Rows are points. The points of each table are mixes of a few directions, plus a little noise. Count the directions of each table, and those that both share. Where both have some left over, give the other angles between the two spaces (their principal angles), to ten degrees, smallest first.

First (5 x 3):
[[  1   6  18]
 [ 51 -29  74]
 [-32   1 -84]
 [  4 -21 -37]
 [-21  42  29]]
Second (6 x 3):
[[ 17  43  -4]
 [-18 -45   9]
 [  7  -8  52]
 [  0 -26  68]
 [ 15  48 -31]
 [-22 -10 -95]]
Directions: first 2, second 2, shared 1; angles 60

First (8 x 8):
[[-18   5  18   4 -17   1 -34   3]
 [-48   5  17   1 -13 -13 -36 -17]
 [ 14  -3 -16  -5  15   2  36  -4]
 [-53   9  -1  -6   4 -10  15 -33]
 [ 95  15   5   7 -28  78  54  69]
 [ -5  -1  -5  -3   6  -5   6  -5]
 [ 35 -12   2   4   1  -4 -24  20]
 [-20 -19 -19  -6  32 -50 -14 -32]]
Second (9 x 8):
[[-62 -46 -12  35 -19  43  -8  22]
 [ 13 -25  58 -45   9  -3   0  -8]
 [ 44  24   1   5  26 -26  16  -2]
 [ 11  38 -20  -5  -7 -20   3 -26]
 [-35 -27  14   8  -5  33  -1 -31]
 [ 32  21  -1  14  16 -41  32  13]
 [ 13  19  -7 -17 -14 -37   8  24]
 [-57 -34  -9 -15 -41  41 -41  23]
 [ 41  29 -24  21  35   9 -10 -14]]
Directions: first 3, second 5, shared 0; angles 30, 50, 80

First (11 x 12):
[[ -3  -8  22  39 -13 -12  44   5 -15  21 -22 -20]
 [ -1  49  10 -22 -27  22 -31  30  -1 -37  19  26]
 [  3  25 -27 -34  27   5 -12   1 -16  -9  -1   1]
 [ 14 -45   0  26   0 -16  11   0  11   3 -18 -31]
 [ 24 -17 -32 -22  -3  24 -40  -5   4 -43  28 -13]
 [ 23  16 -28 -59  27 -15 -39 -41  12 -11  23   7]
 [-25  -5   5  15  11   1   9  37   5  12 -27  11]
 [ -1  14  14  22 -25  15  40 -36 -36  17  20  -7]
 [-39 -12  16  20  -9  22   3   0  13  23  15  40]
 [-17  11  -3 -11  -1  21 -10  -7  -1   1  21  26]
 [ 23 -29  23  25  11 -68  26  15  24  22 -58 -38]]
Second (11 x 12):
[[ 19 -13  17   3  43  -3 -20  -3   9  -1   6  28]
 [  6  -9 -11 -26 -22   4  35  16  39  -8 -11 -28]
 [-77  22  17 -55  -7  17  -2  -6 -17 -76 -14  24]
 [-68  18 -30 -50 -18 -29  95 -19 -23 -30  24  25]
 [-10   3  10   9 -27  22 -24   6   7  -8  -9 -26]
 [ 35  -8   4   6  11  -3 -19  13   2  24 -15  -3]
 [ 17  16 -28  26   7 -15   8 -19 -18  15   9   1]
 [  9   9 -10  25  -6  -7  -9  -6 -23  23   3  -3]
 [ 35 -19  15  12   1  -5 -20  23  -4  47 -11  -6]
 [-11 -17  28  21   2  17 -23  -1  14   0  22   1]
 [ 45   0 -12  29  15   1 -20  -4  14  16  -5 -13]]
Directions: first 6, second 6, shared 0; angles 30, 40, 50, 50, 60, 90

First (8 x 18):
[[-16 -17  22   7  23 -10 -36   2   7   3   6 -14 -23 -28   2  18 -28 -16]
 [ -1 -13  12   6   9   5 -13  -6  -4   4   2 -10  -4 -18   6   0  -3  -5]
 [ -1  -5   5   3   4   3  -6  -3  -4   3   1  -4  -2  -9   2  -2   2  -2]
 [-44  34  -3 -16   6 -59 -21  37  66 -21   8  32 -51  49 -40  64 -78 -25]
 [ -6 -17  18   8  15   1 -25  -3  -3   5   5 -16 -12 -27   7   7 -12 -11]
 [ 27  47 -59 -23 -52  11  81   3  -4 -10 -16  42  45  75 -11 -31  53  37]
 [ 25 -30  12  15   4  37   1 -25 -42  15  -3 -27  25 -43  29 -38  43   9]
 [ 15   0  -8   0 -10  16  19  -8 -16   3  -4  -1  19   2   7 -20  25  11]]
Second (11 x 18):
[[ 49 -34   0  21 -12  69  32 -43 -77  26 -13 -35  63 -46  44 -75  95  32]
 [ 21  -7  -1 -44  21 -19 -25   8  10 -32  52  23 -54  -9 -12  15 -38 -23]
 [  8 -18   9  29  -5  33   8 -21 -34  24 -22 -29  38 -28  24 -31  45  15]
 [-17   8   0  19  -8   1   7   1   5  12 -24  -7  19  11   0   2   6   6]
 [-21  15  -1   8  -4 -15   1  11  21   2 -15   4   0  20 -10  17 -16  -1]
 [  8  14 -16 -10 -14   1  22   1   1  -5  -1  14   9  23  -5  -7  12   9]
 [-12   5   3  -5   7 -19 -13  10  19  -7   6   6 -20   6 -10  21 -28 -11]
 [-25  32 -16   9 -22 -17  24  16  27   4 -28  14  16  48 -16  15  -5  10]
 [-21   6   6  12   1 -11  -7   8  16   5 -13  -3  -1   7  -5  16 -15  -4]
 [-28  14   1  15  -6 -14   1  10  21   7 -22   0   6  20  -9  18 -13   0]
 [ 39 -33  15 -53  42 -10 -51   0  -7 -37  78  12 -75 -49  -1   9 -42 -34]]
Directions: first 2, second 3, shared 2

First (10 x 32):
[[  2  -5  -6 -29  33  21   5 -30 -11  44  33 -13  13   1 -26   9 -31  16
   51 -18  56 -13  38 -31  16 -27   3  56   0  10 -15  10]
 [-23  -6  -9  14  62  22  14  23  36   9  -4  13  13  19   8   7 -18 -12
    6  -7  33  30 -22  -4 -34   0  18 -55 -34  40   0  28]
 [  5  -9   0 -22 -54 -20 -48  37 -39 -26 -20  27 -51 -88  36   1  20 -11
  -45  13 -29  32 -20  16   7  -1 -52   4   7 -43  13 -27]
 [-12 -12  -9 -19  37  19 -11  15  -1  20   8  14  -9 -29   7  12 -21  -4
   13  -9  42  28  -2 -15 -10 -17 -12   0 -19  12  -4  12]
 [ 12  15  11  33 -41 -23  17 -13   9 -30 -15 -15  14  44  -6 -16  28   0
  -23  13 -58 -30  -6  23   5  27  19 -17  20  -9   7 -11]
 [ 11   3   3  -7 -26  -8  -5 -12 -16  -2   3  -6  -5  -8  -5  -3   7   6
    0   3 -11 -14  11   0  15  -1  -7  26  15 -16  -1 -13]
 [ 17  10   9   9 -45 -20   4 -20 -12 -15  -4 -15   3  15 -10 -11  20   7
  -10   8 -39 -30  10  10  19  12   3  20  26 -21   3 -17]
 [ -2 -12  -6 -28  -9   2 -33  23 -26   3  -1  20 -33 -68  20   9  -3  -5
  -11   0  13  29  -5  -3   3 -15 -36  14  -5 -19   3  -9]
 [  6  18   9  44   2  -7  45 -32  36 -11  -3 -28  45  95 -26 -15  11   5
    7   2 -31 -43   4  10  -3  26  51 -25   9  23  -2   8]
 [-12  -3  -5   6  39  14  11   7  21  11   2   4  12  16  -1   5 -13  -4
   11  -6  24  12  -7  -6 -17  -2  14 -25 -18  25  -2  18]]
Second (10 x 32):
[[ 43  24   3   9  -8  -9  -8 -17   7 -12   2  -2  10  27 -23  -9   1 -10
    9  -8 -47 -30  16  14 -17  33   1  -6  -1   5   7  12]
 [-36 -11   5  25 -19 -10  20  18  10 -20 -22  -3  -1  10  25  -5  25   3
  -37  20  -7  15 -33  11   9  -3  16 -33   8  -6   2 -17]
 [ 46  16  -5 -25  19   9 -23 -22 -10  19  24   2   2  -6 -30   3 -27  -5
   42 -23  -1 -22  38 -10 -12   9 -17  34  -9   7  -1  20]
 [  8  -8 -11 -47  36  24 -22 -10 -22  42  31   6 -10 -44 -14  16 -37   6
   46 -21  59   9  33 -31   5 -30 -24  54 -11   4 -10  13]
 [ 12   5   0  -3   2   0  -5  -6  -1   2   4   0   2   2  -7  -1  -4  -2
    8  -5  -6  -7   8   0  -4   5  -3   5  -2   2   1   4]
 [-65 -16  13  60 -46 -25  42  35  26 -49 -49  -7   2  33  47 -14  56   3
  -81  42 -33  23 -69  30  13   6  36 -76  18 -12   7 -33]
 [-25 -20  -7 -27  21  17  -5   7 -14  27  12   4 -11 -37   9  13 -16  10
   14  -4  57  24   4 -23  14 -35 -11  28  -4  -2  -9  -3]
 [-31 -14   0   4  -3   1  10  13   0  -1  -8   0  -5  -9  18   2   8   6
  -16  10  18  19 -18  -2  10 -15   5  -8   3  -4  -3 -11]
 [ 77  41   3   9  -8 -13 -17 -31   9 -15   8  -3  16  41 -42 -13  -5 -17
   23 -18 -73 -52  33  20 -29  53  -3  -2  -3  10  11  23]
 [-31 -17  -2  -6   5   6   6  12  -5   8  -2   2  -7 -18  16   6   0   7
   -7   6  32  21 -12  -9  12 -22   0   3   1  -4  -5  -9]]
Directions: first 3, second 2, shared 1; angles 60

First (8 x 32):
[[-14   3  11 -13  32   7   6  -4  22  -4  -1  -7 -26  -8  29 -24  -6  34
   16  16 -17  -5  12 -22   8 -33  17 -20 -19  20  -6  27]
 [  3  23 -13  17 -20  16  -7  18 -23  19   0  53  23  -2 -35  13  -6 -43
  -27 -20  31  14 -14  21 -14  77 -12  12  31 -33  22 -19]
 [ -9   0  24 -22   1  19 -10  12 -27 -23  11   4  13  -6  22  -2  19  35
    0   3 -28  15  17 -14  -4  -5  -1  18  13   5  -9  28]
 [  5  -7 -17  12  -3  -1  -7 -20  -7  -8 -10 -32  17   9  -1   1  -2  16
   21  -5  -8 -15   5  23  13  -8   1  -3  -9  22   3  -6]
 [  5  14 -39  33   0   4  -3 -17   5  20 -18   3  11   7 -26  -3 -24 -19
    9 -14  25 -19 -10  38  11  36   3 -19  -4   6  24 -23]
 [ 16  -8  18  -7 -46 -19   4  33 -21   8  21  35  11   2 -33  38  21 -65
  -50 -12  24  30 -22  -9 -31  33 -28  41  33 -55  -7 -30]
 [ -7   1  -3  -3   8  26 -19 -13 -30 -27  -6 -25  30   1  23 -10   8  59
   28  -2 -32  -6  24  14  14  -5   6   4   0  35   2  25]
 [  1 -25  20 -17  27 -52  37  -8  81  15   5 -32 -79  -3  20 -12 -10 -16
    2  33   5 -13 -12 -50   2 -95  13 -33 -47   0 -29  -2]]
Second (11 x 32):
[[ -4  42 -28 -10  23  29   9  -1  14  14  10  21  -1  -8  -7 -18 -27 -12
  -12  -4  -5 -20 -24  -6   0 -20  -5  25   6 -27  20  21]
 [-21  52 -11 -12  33  52  -1  14  -2   7   3  39   7 -13   6 -29 -23  26
   -9   0 -10 -15  -4 -10   0   8   9  11  10 -13  22  45]
 [  0 -15  18   5 -18 -16  -2  13  -7  -5 -10 -14   7   9  -7  11  11  12
   -6   5   8  -5   6  -1  -3   4   5  -8  -6   5 -10  -5]
 [ 16 -43   1  10  -8 -21 -11 -35 -12 -14   6 -14  -8  -4  20  12  23 -17
   35 -10 -10  43  22  20   8  22  -9 -17   5  32 -10 -37]
 [-30  57   9 -12  15  44   2  48  -4   8 -11  29  21   0 -13 -21 -22  49
  -34  12   5 -42  -8 -21  -7   1  20  12  -1 -23  14  59]
 [ -5  -6   5   1  14  19 -16 -15 -21 -13   2  16   2 -12  27  -9  11  19
   27  -6 -16  33  27   9   7  38   4 -17  11  29   3   3]
 [ 15  10 -39  -7  30   4  15 -41  33  17  25  14 -36 -17  11 -14 -20 -56
   15 -10 -10  16 -21   0   5 -28 -18  12   6 -15  13 -16]
 [  2 -48  31  12 -20 -18 -22  -7 -33 -25 -10 -15  10   3  21  16  37  26
   29  -1  -5  39  41  16   5  46   6 -33   2  46 -18 -21]
 [ 16 -65  42  12 -48 -87  16  18  28   3 -15 -53 -26  24 -21  39  25 -24
  -18  20  35  -7  -3 -16 -10 -33   4 -28 -33   1 -41 -45]
 [-14  57 -29 -15  42  53   5  -2   8  12  12  42  -2 -18   7 -32 -31   4
   -5  -5 -14 -11 -14  -8   2  -3   1  19  13 -20  28  39]
 [ 27 -40   0  16 -63 -59   4   8  -5  -3 -12 -65  26  33 -44  46  15 -27
  -22  -2  22 -31 -21  18  -6 -34 -16  23 -13 -15 -19 -43]]
Directions: first 4, second 4, shared 2; angles 70, 80
